Every row gives one point. Each copy is the shape, with its points in the same order, stretched, turned, moved and blurred by noise. Is it also mirrored, or only turned?

Shape (6 x 3):
[[-18.1  10.3  18.5]
 [  6.1  11.6 -16.2]
 [ 33.8 -18.5 -26.2]
 [ 22.5 -21.0   7.4]
 [ -7.6 -33.1   8.9]
 [ 14.2 -40.9  14.7]]
Copy 1 (6 x 3):
[[ -9.3   5.9  19.5]
 [ 12.5  12.0 -16.7]
 [ 22.8 -19.7 -48.8]
 [ -5.0 -27.3 -20.6]
 [  8.6 -35.1   9.2]
 [  1.0 -48.6  -9.6]]
Copy 1 is: mirrored
Copy 2 (6 x 3):
[[-22.3  14.3  20.4]
 [  0.6  23.4 -16.5]
 [ 39.0   1.3 -25.4]
 [ 28.2  -5.2   9.0]
 [  5.8 -25.4  11.2]
 [ 28.9 -27.1  17.5]]
Copy 2 is: only turned

Shape (9 x 4):
[[ 40.6   8.5 -34.4  13.5]
 [ -8.1  -2.7 -24.2  -4.0]
 [-16.0  -4.4  -6.9   0.3]
 [ 13.5  67.8  -3.6  11.4]
 [ 14.2   6.2 -47.6   9.7]
 [  9.1 -18.4  19.7  31.6]
 [-25.9 -12.2  -7.1  16.8]
 [  3.3   2.5  -3.3 -19.6]
 [-33.4 -19.1   0.6   8.0]]
Copy 1 (9 x 4):
[[ 40.6  10.7 -19.4 -17.8]
 [ -6.2  -6.7 -18.5 -11.3]
 [-14.2   2.5  -4.4  -3.4]
 [  3.4  62.1 -33.2 -25.7]
 [ 22.9  -4.7 -34.3 -12.0]
 [  7.3  14.5  23.9  21.2]
 [-16.7  -3.4  -8.3  18.2]
 [ -9.8   8.3   4.4 -29.0]
 [-25.4  -8.7   0.4  14.9]]
Copy 1 is: only turned
Copy 2 (9 x 4):
[[ 25.3  25.7 -31.0  -6.7]
 [-14.6   8.4 -12.7 -10.4]
 [-17.6   4.1   1.1   0.9]
 [  4.8  68.3  27.8   0.4]
 [ -0.7  22.6 -33.6  -9.8]
 [  6.1  -1.3   5.7  36.7]
 [-26.1  -0.7  -4.6  16.5]
 [  1.3   3.5  13.5 -13.9]
 [-34.0 -10.0   1.7  14.4]]
Copy 2 is: only turned
Copy 3 (9 x 4):
[[ 53.6  10.2 -21.7   6.4]
 [  2.7  -3.1 -39.1   4.4]
 [ -8.7  -9.1 -24.4   3.2]
 [ 13.7  65.2  12.8 -10.7]
 [ 37.5  13.2 -39.8  11.8]
 [  7.8 -33.8  15.1  21.0]
 [-11.4 -14.0 -23.0  24.3]
 [  1.4  -3.3 -23.9 -21.8]
 [-23.5 -23.3 -27.2  15.3]]
Copy 3 is: only turned

Shape (13 x 8):
[[ -7.8  17.0 -17.8   8.8  26.9  30.1 -45.8 -18.4]
 [ 28.0  15.5  -4.5  14.5  -8.1   3.0  -7.1  -9.7]
 [-20.0  16.6 -18.2  20.7  28.4   2.1  17.8  10.4]
 [ 11.6  10.8 -12.1   9.4  13.1 -40.8   9.0  11.4]
 [ 19.5  15.4  33.6 -45.2  -7.5   7.3  -5.9  -7.2]
 [ 13.9  -7.5   0.2 -25.0  -6.6  31.6   9.1   6.2]
 [  5.4 -59.8   6.5  28.4  31.4   2.4  14.4 -24.4]
 [ -4.8  -1.6  22.6  32.0 -15.8 -13.4  18.1   1.1]
 [  5.9 -44.8 -19.0  24.6  37.1  21.4  15.6  11.6]
 [  5.8   9.3 -19.0 -43.6   6.9  11.2  10.6   8.5]
 [ -0.2 -38.7  12.1 -17.8 -13.7   3.8 -12.7 -11.0]
 [  3.0 -17.2  46.3  31.0 -11.0  20.8 -51.5  -4.1]
 [ 11.4  -0.1 -25.5  22.5  19.8  10.8  16.0  -2.0]]
Copy 1 (13 x 8):
[[-16.4  16.2 -12.4 -12.2  48.8  31.0 -22.8   7.6]
 [ 17.2  18.6  -9.6  -7.3   8.9  15.0  21.9  15.5]
 [  2.5  16.2  -2.2  26.7  21.3 -23.4 -24.0  12.7]
 [ 12.2  22.1  -4.1  -4.4  18.3 -46.2  16.9  19.4]
 [ 18.9   7.3  36.6 -51.7  -5.4  15.2   2.1   4.1]
 [ 22.8 -16.9   3.7 -22.7 -12.3  15.5 -13.5   4.7]
 [  0.1 -48.1  15.7  25.9  38.0  -1.0  23.9 -11.5]
 [ -3.0   2.9  27.2  22.6  -3.7  -3.6  25.6  23.9]
 [ 15.9 -43.8 -11.6  22.4  33.4  -8.1 -10.7   5.9]
 [ 22.5   5.0  -6.2 -34.1  -8.3 -12.9 -26.1  -6.6]
 [-13.4 -32.7  10.9 -25.7   0.1   8.5  13.7  -1.9]
 [-32.2 -23.1  33.8 -16.9  29.7  47.9  21.0  46.9]
 [ 20.8   1.8 -17.1  20.5  21.2  -4.0  -1.2   6.7]]
Copy 1 is: mirrored
Copy 2 (13 x 8):
[[-29.4  42.0   5.3   6.7  22.8  33.5 -33.7 -11.4]
 [ 21.5  20.4 -18.4   3.3  16.1   9.4  -3.1 -11.3]
 [-19.6  24.1  25.7  -0.1 -13.5  -7.2   4.9  -2.7]
 [ 14.2  20.4  -3.3  -8.7   3.4 -37.9 -11.1  -7.5]
 [ -9.5  -5.8 -27.2 -19.1  56.3   9.9  15.4  10.5]
 [ -4.5 -13.5  -7.1 -23.4  18.0  29.6  10.3  -0.8]
 [  7.5 -28.8  45.3  31.9  20.7  -8.1  -2.3 -40.5]
 [  4.1 -10.1  -7.1  39.0  -0.3 -18.9  17.7  -0.7]
 [ 11.7 -16.4  53.4   7.2  -8.1  16.8 -11.4 -28.1]
 [-19.4   7.2  -6.5 -44.1  11.7  12.2   0.6  -4.6]
 [-12.7 -33.3 -12.5   3.5  33.7   8.7 -12.1 -17.7]
 [ -1.2 -15.6  -7.9  60.9  44.7  22.6 -20.3  13.6]
 [  9.0  19.5  23.6  -0.6 -10.8   3.8   0.6 -25.5]]
Copy 2 is: mirrored
Copy 3 (13 x 8):
[[ -1.3  -0.8  13.5  12.7  28.9  32.0 -49.4 -32.5]
 [ 31.2  12.5   5.4   1.5  16.4  -6.6 -14.7 -10.1]
 [-14.4   4.6 -20.2  15.7  38.9  10.3   2.6  -8.7]
 [ -3.4   9.4 -18.5   1.9  14.2 -39.9   0.3   9.9]
 [ 19.5  16.8  41.9 -46.2  19.5  -8.6 -13.5  10.7]
 [ 32.3  11.0  -2.3 -39.1  29.4  23.0   0.2   5.3]
 [ 33.6 -63.3 -27.2   1.6   7.2   5.5  -9.5   0.0]
 [ 12.6  -7.6   3.1  13.6  -9.4  -3.7  20.9  12.3]
 [ 28.0 -36.3 -41.5   3.7  36.5  27.9 -15.2  11.3]
 [ 10.1  21.7 -12.1 -43.5  41.5   4.8 -13.4   2.5]
 [ 21.1 -19.2  -1.5 -42.8 -18.3   6.5 -27.6  10.7]
 [ 22.8 -13.4  39.5  20.8 -25.1  30.1 -33.0  14.9]
 [ 24.3  -2.6 -29.4  12.7  35.8   1.6   2.7  -9.4]]
Copy 3 is: only turned

Shape (12 x 9):
[[  1.2  16.5 -32.7  21.4  14.7  -5.8 -12.0  -3.9   1.6]
 [  8.2 -10.7  15.2   4.6   2.3  24.8  22.9  10.0  32.9]
 [ -5.2  33.9 -11.3 -21.0   7.2  -2.2  -1.1   5.5  -5.4]
 [ -2.9   3.8  -0.4   0.3  31.1 -26.3 -30.6  -0.7  -6.5]
 [ 18.8   2.6 -21.3   6.2   6.1  29.6 -17.3   2.5 -14.7]
 [  4.7   0.5  56.7  25.0 -46.4  31.3  -8.5  14.6  11.4]
 [ 73.3   4.3  46.5  13.8   6.5  37.8   2.3   3.2   5.9]
 [ 21.2  -3.4  16.9 -28.1 -14.9  11.9 -13.2   9.0  -8.4]
 [  6.2 -24.6 -12.2  17.1 -10.1 -20.3 -13.2   2.9  72.3]
 [ -4.1  -5.7  10.1  20.0  19.0  29.9  29.1   7.9   5.3]
 [  2.1  -8.4  -4.0  23.8  -3.4 -64.2  -8.1   0.8  -8.5]
 [  4.9  14.4 -30.1  13.3  14.4  31.6  -8.9  45.2   4.6]]
Copy 1 (12 x 9):
[[-14.3 -19.3  44.1  25.9  12.0  -0.5  11.0   0.9  -7.8]
 [ -7.7   5.5 -25.9   3.3  -3.3   6.7   3.7   0.9  20.3]
 [  4.9  -4.6  19.8  15.3 -18.4  30.5   8.7  -8.7 -18.3]
 [  2.0  -1.2  47.0  11.4  12.0  -0.5 -18.1  20.4 -15.3]
 [ 10.4 -18.8  -0.4  42.5   8.8   8.5   2.3   4.3  -3.7]
 [ 19.2  16.0 -20.6  28.9 -30.4  -0.6 -24.6  -7.8  58.9]
 [ 44.8  42.7 -37.2  49.8   6.7  -9.0  24.5  -1.8  21.4]
 [ 38.5  -4.4 -20.8  15.2 -19.1  17.5  -9.0  -0.1   4.8]
 [ -9.1 -17.6  27.5 -21.9   8.0 -11.2  21.6  32.9  38.7]
 [-26.1   8.5 -20.4  16.5   3.5  -1.2 -11.2  -5.0   3.7]
 [ -0.3  -9.5  51.4  -7.0 -20.0 -44.5 -19.5   7.8  -6.7]
 [-23.3 -19.6   0.5  42.2  -7.5  18.4   9.5  25.8  -1.7]]
Copy 1 is: mirrored
Copy 2 (12 x 9):
[[ -1.4  -6.9 -25.3  20.5  12.3  15.4   1.2   4.9 -19.1]
 [ 17.0 -25.4  31.1   9.8 -10.1  -0.8   2.6   2.5  18.4]
 [  7.3  36.6 -12.9   7.3   2.4   4.7   6.6   7.7   3.2]
 [ -8.3  17.7 -13.8  -7.8  19.1 -16.1  -7.4   7.7 -24.0]
 [  7.3   1.7   4.9  25.8   7.2  19.5 -27.8  -1.1  -6.9]
 [  5.5 -16.6  27.7  28.4 -44.8 -46.1 -24.6 -25.3  31.2]
 [ 45.2   3.7  53.8  41.0  18.6 -34.5 -24.0  -9.5   0.6]
 [ 15.3  17.4  20.5   1.2  -6.6  -4.3 -19.6 -22.5  11.8]
 [ 13.2 -62.1 -19.8  -7.0  13.1 -12.2   4.0 -18.3  11.5]
 [ -4.1 -15.5  30.7  18.2  -9.7  -5.7   2.9  22.2  -1.0]
 [ -0.1  -3.4 -26.5 -10.9 -10.6 -22.5  12.3  -9.4 -51.4]
 [ 21.3 -11.1 -10.8  14.8  -2.1  19.9 -31.5  28.3   0.8]]
Copy 2 is: only turned
Copy 3 (12 x 9):
[[  3.8  36.2 -15.7  13.5   1.9 -28.9  21.3  21.5  -3.2]
 [ 16.6   1.4   2.9  -6.0 -20.1  27.7   4.9  30.5  28.3]
 [-21.0  37.0  -8.7  -9.0  19.5  -1.2 -19.9  26.1   1.7]
 [  1.5  17.4 -17.6  -8.8  13.2 -33.1   4.0 -19.3   9.1]
 [ 17.8  27.5   2.1  19.0  -1.8   4.2 -11.1   9.1 -26.4]
 [-26.7   1.9  65.7  -4.8 -34.3  24.5  -0.5  -1.7  12.6]
 [ 38.6 -16.1  47.3  15.8 -22.8 -14.9 -44.1  15.5   7.1]
 [-10.2  -1.0   3.1 -15.1 -10.5  18.6 -39.6  -1.6 -16.2]
 [  7.2  14.7 -26.1 -36.5 -58.2 -16.6  45.1  23.5  37.0]
 [ 17.7   4.4  10.3  24.1   8.7  20.8  20.4  22.5  25.3]
 [-34.5 -17.5 -23.0  -1.8  -6.8 -52.8  38.8  -3.6  13.8]
 [ 20.6  38.4   7.5  -5.4  19.8   8.8  19.7  39.1 -24.4]]
Copy 3 is: mirrored

Shape (18 x 12):
[[-14.7 -19.5  14.8  24.1 -24.9   0.3  -1.2 -23.5  20.6   7.6  19.5 -28.2]
 [ 36.3 -12.7 -20.6   6.7   4.8  -1.9  29.4  18.9  -3.6  22.8   7.5  -6.5]
 [  4.3 -37.1 -14.4  15.7   4.1  -5.9 -35.0  -3.5  28.9 -13.8  -1.6 -15.8]
 [ 21.3  30.6  13.6  15.4  22.6  20.6 -30.1   9.5   8.7   8.9 -29.4  35.4]
 [  2.8  -3.2 -13.5 -22.1  -8.2 -16.6  -5.3 -24.8   6.0 -37.0  22.8  30.9]
 [ -1.0 -26.5  -2.8  16.0  18.3   3.8  -6.7  39.4  51.4 -26.5 -17.0  34.2]
 [ 36.1   7.8   5.7 -24.5  14.4  22.6 -11.5  10.7 -17.9 -16.3  -1.8  12.6]
 [ -4.2  42.8  -4.7   7.0  16.4   5.9 -49.2  -0.4   3.0  -4.7   3.5   2.0]
 [-38.8  10.1 -16.9   1.9 -17.9  13.9   6.4 -23.5  -3.2 -37.1  18.8  -6.5]
 [ 39.6 -32.6  24.2  -3.1  -6.7   2.2  -0.5   5.6   8.0  -4.0  35.1  28.9]
 [ 22.7 -14.1  14.9 -21.0 -23.7  21.9 -19.0 -21.8  20.6   6.2  17.9   1.6]
 [-10.4  37.6  -1.7 -20.5   9.9 -22.3   2.1  36.5   2.5   5.9 -22.9 -26.5]
 [  2.6  31.2   9.3  19.3  -3.0   9.1   1.9 -39.8  17.1 -21.0 -26.4 -25.8]
 [ 13.6  26.8 -36.1   0.6  19.1 -11.3 -17.0  -7.2  28.7  -3.4   8.3 -15.7]
 [ 33.7  14.5 -24.6  -8.2 -19.3   6.7 -19.0  17.1 -12.8 -12.6 -17.9  -5.9]
 [-24.2  -9.2 -19.1 -10.1   7.9  -3.5   6.6 -15.8 -14.8  15.8  33.3 -10.1]
 [  5.9  12.7  70.9   9.3  -9.2  -6.7  13.2 -44.0  17.3   7.7   1.9   7.5]
 [  2.8   3.5 -19.4  -4.1 -10.1   1.5 -16.2  -8.6   4.6  -2.9 -16.9  -9.3]]
Copy 1 (18 x 12):
[[  5.0 -33.8 -12.2  30.2  -9.9  31.4  -2.0 -33.4 -15.5  24.0   5.8 -24.8]
 [ 22.7  10.7   2.0   7.3  28.7   4.6  17.6  46.3  -9.7   8.3  21.8 -22.6]
 [ 10.6 -35.1 -37.3  27.7   0.5 -13.4   4.3 -29.3  29.5  -0.4  13.1 -17.7]
 [ -9.9  25.4  12.4  41.9  15.0 -19.0   5.8   1.7  27.1  -5.4 -24.6  45.5]
 [  0.8   9.6  -8.5 -28.7 -14.2 -17.6 -10.2 -43.4  -3.0  19.4  40.1  12.3]
 [  8.6   6.8 -11.7  36.4 -16.0 -34.0  56.7 -21.5  29.2 -14.9  28.6  13.4]
 [ 19.8  33.7  18.5  -9.3  13.8  -6.8 -11.8   6.0  29.2 -27.0  10.5  14.8]
 [-28.4   8.1 -17.2  33.1  -9.1  -3.3 -35.3 -10.9  13.7  -8.7   3.3  24.4]
 [-18.8   7.4 -21.4  -7.7 -25.2  10.7 -11.4 -48.7 -43.5 -15.8  19.0 -10.4]
 [ 55.3   1.7  16.7  -0.9   3.3  11.7   9.4 -12.9  22.3  22.8  42.7  24.4]
 [ 36.3  12.9  -3.9   4.3  -7.8  21.3 -11.6 -35.3  31.3  29.3  -6.4  -7.1]
 [-48.1   9.4  19.5  17.1 -27.7 -11.9  -7.7  44.3   3.8 -21.4  10.1 -33.9]
 [-31.5   6.4  11.3  37.5  23.4  -6.9 -13.3 -38.3 -11.7   1.4 -17.8 -25.4]
 [-24.4  12.7 -33.7  25.6  15.9 -10.2 -17.0  -0.8  11.9  16.4  26.5 -24.0]
 [ 15.5  23.3   2.8   7.8  -7.9 -31.4 -26.5  14.7   6.2 -14.8  -5.9 -18.6]
 [-16.4 -14.1 -29.3 -18.9  -2.7  34.4  -4.0   4.1 -21.1   3.6  22.4  -6.6]
 [-10.4 -12.0  54.1  25.2  11.5  27.1   1.5 -39.9  -0.8  42.8  -2.9  16.5]
 [-10.9   1.5 -15.6   9.7  -6.9 -15.6 -11.2  -8.6   3.6  -1.0 -14.0 -21.0]]
Copy 1 is: only turned
Copy 2 (18 x 12):
[[-16.3  -6.4  -1.4  23.2 -20.5 -13.6  18.3   0.2  28.8  -0.8 -10.2 -31.2]
 [ 11.0  12.8  -3.2   0.5  26.6   0.3  -4.2  32.1  25.1   5.6 -28.1  13.0]
 [ -1.4 -23.9  15.4 -27.1 -36.7  -3.9 -22.9  21.9  34.8 -17.2   7.7 -29.0]
 [-54.6  -3.1  10.1 -45.7  18.1  49.7 -30.2 -12.6   9.0   6.4  16.8  20.4]
 [ 13.0 -11.8   5.7  -1.6 -18.8  -6.4 -12.2  -0.6  18.0  -8.8  57.0  32.1]
 [-29.5 -28.2  23.6 -27.9   6.0  24.0 -25.9  55.6  44.5 -41.7  29.2   7.9]
 [  9.2  20.0  21.2 -36.7   7.4  31.9  -1.4  -5.8   4.2  -7.7  28.3   8.7]
 [-40.1   0.8  -3.3 -41.3   2.5  -7.4 -40.1 -35.1   4.9   9.2  29.3 -18.2]
 [ -4.0  -7.0 -37.6   8.5  -8.8 -28.8  20.7 -17.5   0.5 -40.1  31.7  -9.3]
 [ 11.4   0.6  34.8  13.6   0.6  41.0  -8.6  32.1  31.0   8.2  38.5   7.6]
 [  0.2  15.5   9.9 -11.9 -28.3  21.1  14.5  -7.2  37.7   7.3  32.2  -9.5]
 [-36.0  27.5  27.1 -30.6  18.2 -50.9  -9.2  -4.6   2.2  -3.9 -12.3  -0.2]
 [-28.3  -4.2  -2.4 -12.4 -10.9   3.0  12.8 -52.6  26.5 -31.5 -23.0   9.7]
 [-14.3  -3.6 -11.5 -33.4   4.8 -29.7 -30.3 -23.7  46.8  -3.0   5.4  -1.5]
 [  3.6  44.9   2.9 -30.9 -18.7   4.7 -28.2  -1.5   9.7 -13.4  -8.1  11.5]
 [  6.4 -17.7 -22.8  -1.6  10.8 -38.6  18.3   2.3  -7.1  20.4  22.9 -17.4]
 [-46.3 -13.5  50.7  26.6   2.0  27.2  31.1 -32.5  23.3  12.7   7.0  17.5]
 [-10.8   7.1  -7.1 -25.4 -19.2 -10.3  -8.1  -5.8  13.2  -5.7   2.5   6.1]]
Copy 2 is: only turned
Copy 3 (18 x 12):
[[-11.3  11.0  52.2   2.0   0.6  13.6 -11.6  10.8  18.7  12.4  29.8   8.3]
 [ 15.2 -61.1   8.2  19.3   5.4  16.8   7.1  -4.8 -15.4   1.9  28.6 -23.0]
 [  6.6 -12.9  38.6  26.0  -7.4  -6.1 -23.8   2.6  44.1  -6.1  -3.6  13.3]
 [ 32.6  18.3 -40.4  18.8  11.2 -15.9  10.9 -16.8  -6.8   2.5 -25.2   2.8]
 [-10.9 -18.1   1.9   3.2   9.4 -40.3 -37.9 -29.8  11.2 -27.0  17.9  40.0]
 [ 25.9 -25.7   5.6  19.5  -8.1 -13.1  40.6  13.1  24.3 -26.1 -18.6  47.9]
 [  3.3 -12.8 -37.9  18.3  -2.3   8.9 -25.5 -25.7 -25.0 -38.4  -3.5   3.2]
 [ -1.4  18.7 -32.2  -1.9  19.4 -22.2 -41.2   8.7  15.1  11.8 -29.1  -6.2]
 [-56.4   7.4  10.9 -12.6  29.2 -10.2 -19.1  -1.2  24.1 -25.4   6.5  18.6]
 [ 19.0 -22.9   6.9  37.8 -12.2   2.6 -21.7 -12.9 -26.8 -15.7  37.8  38.9]
 [ 12.5   7.4  11.8  10.7  -7.6  24.3 -43.6 -23.8  13.6  -2.9  29.8  31.8]
 [  0.4 -23.2 -19.1 -50.4  -9.5  -5.4  -4.0  17.2  -3.5   0.9 -43.5 -30.2]
 [ -3.2  42.4  20.0 -35.3  45.2 -12.1   0.9 -16.4  17.7 -19.2   5.9 -16.4]
 [ 14.8 -24.2 -10.8 -10.9  33.9 -17.7 -39.1  14.7  36.6   1.0  -0.7 -16.1]
 [ 10.8 -25.7 -11.8  -1.3  15.7  21.6 -23.6 -29.3 -12.4  -2.3 -31.3 -13.3]
 [-40.5 -31.2   6.4  13.2  -8.8  -7.2 -31.2  10.2  17.8  -2.9  28.4  -8.6]
 [ 11.4  55.6  26.2 -20.5   1.9 -26.3   2.4 -15.7 -24.7  -7.0  49.1  16.7]
 [  1.5 -13.1   9.2  -5.2   5.7   1.1 -15.7 -22.2  23.5  -0.8 -10.6  -6.7]]
Copy 3 is: mirrored
Copy 4 (18 x 12):
[[ -1.1  -0.3  -6.5  -4.5 -45.2  -4.2  -7.4 -19.0 -16.2 -14.5  34.1 -28.3]
 [ 16.7 -11.1 -24.5 -37.6  -9.1  -7.5  18.3   8.5  11.1  14.5  -7.4  14.0]
 [  3.3 -22.3 -34.6  12.2 -26.0 -21.2 -18.5 -12.7  15.2  -9.3 -12.8 -35.5]
 [ -6.2  -7.0  16.4  47.0  18.6   5.4 -10.0   6.1  24.5  54.1 -36.8   4.9]
 [-15.5 -34.1  -7.2  -0.7   9.7  12.9 -32.7   0.8  13.6 -38.3  -4.9  23.3]
 [  8.2 -15.0 -20.3  48.8 -23.8   5.7  10.0   9.0  49.5 -20.0 -33.1 -20.6]
 [ 20.1 -38.5  -7.4   0.1  37.4  25.0  -6.7   3.0   8.1  22.2 -27.2   4.8]
 [  2.0  -0.6  15.6  18.8  20.9   3.5 -54.8   8.0  16.5  29.3 -21.1 -11.4]
 [ -8.4  18.0  -9.9  -2.6  14.5  19.7 -42.0 -19.0   1.3 -44.3  22.7  -0.3]
 [ 14.4 -55.0 -21.1   5.2 -22.8  22.4  18.2  18.7  -0.3   7.1   6.8   5.0]
 [ -8.7 -44.4  -4.9  -5.6 -23.7  32.0   1.6 -16.6  -6.4  14.0  -0.7 -21.7]
 [ 20.0   5.5  38.0 -18.9   9.3  -4.0 -16.1  16.2   6.9  -9.0 -45.3 -14.4]
 [  3.5  10.7  16.3  10.3  -4.6  -6.6 -31.2 -54.8   4.9   0.3  -8.6   0.1]
 [  4.1  -7.2  -1.8 -19.7  -7.2  -9.9 -48.7  -9.8  40.1   4.8 -24.5  -3.2]
 [  9.8  -9.0 -22.7 -17.2  14.5  11.7 -21.8  -8.1  -7.2  17.1 -51.8  11.6]
 [-10.0  -2.6  -4.6 -30.5  15.5  -7.1 -18.8  15.4   2.0 -15.4  34.4  -9.3]
 [ -3.3 -25.3  52.8  27.1 -28.9   3.0   8.1 -19.7 -18.5   7.5  27.7   3.8]
 [-12.4  -3.6  -9.0  -6.3   5.1  -4.2 -21.7 -17.6   1.8   1.4 -26.4  -7.5]]
Copy 4 is: only turned
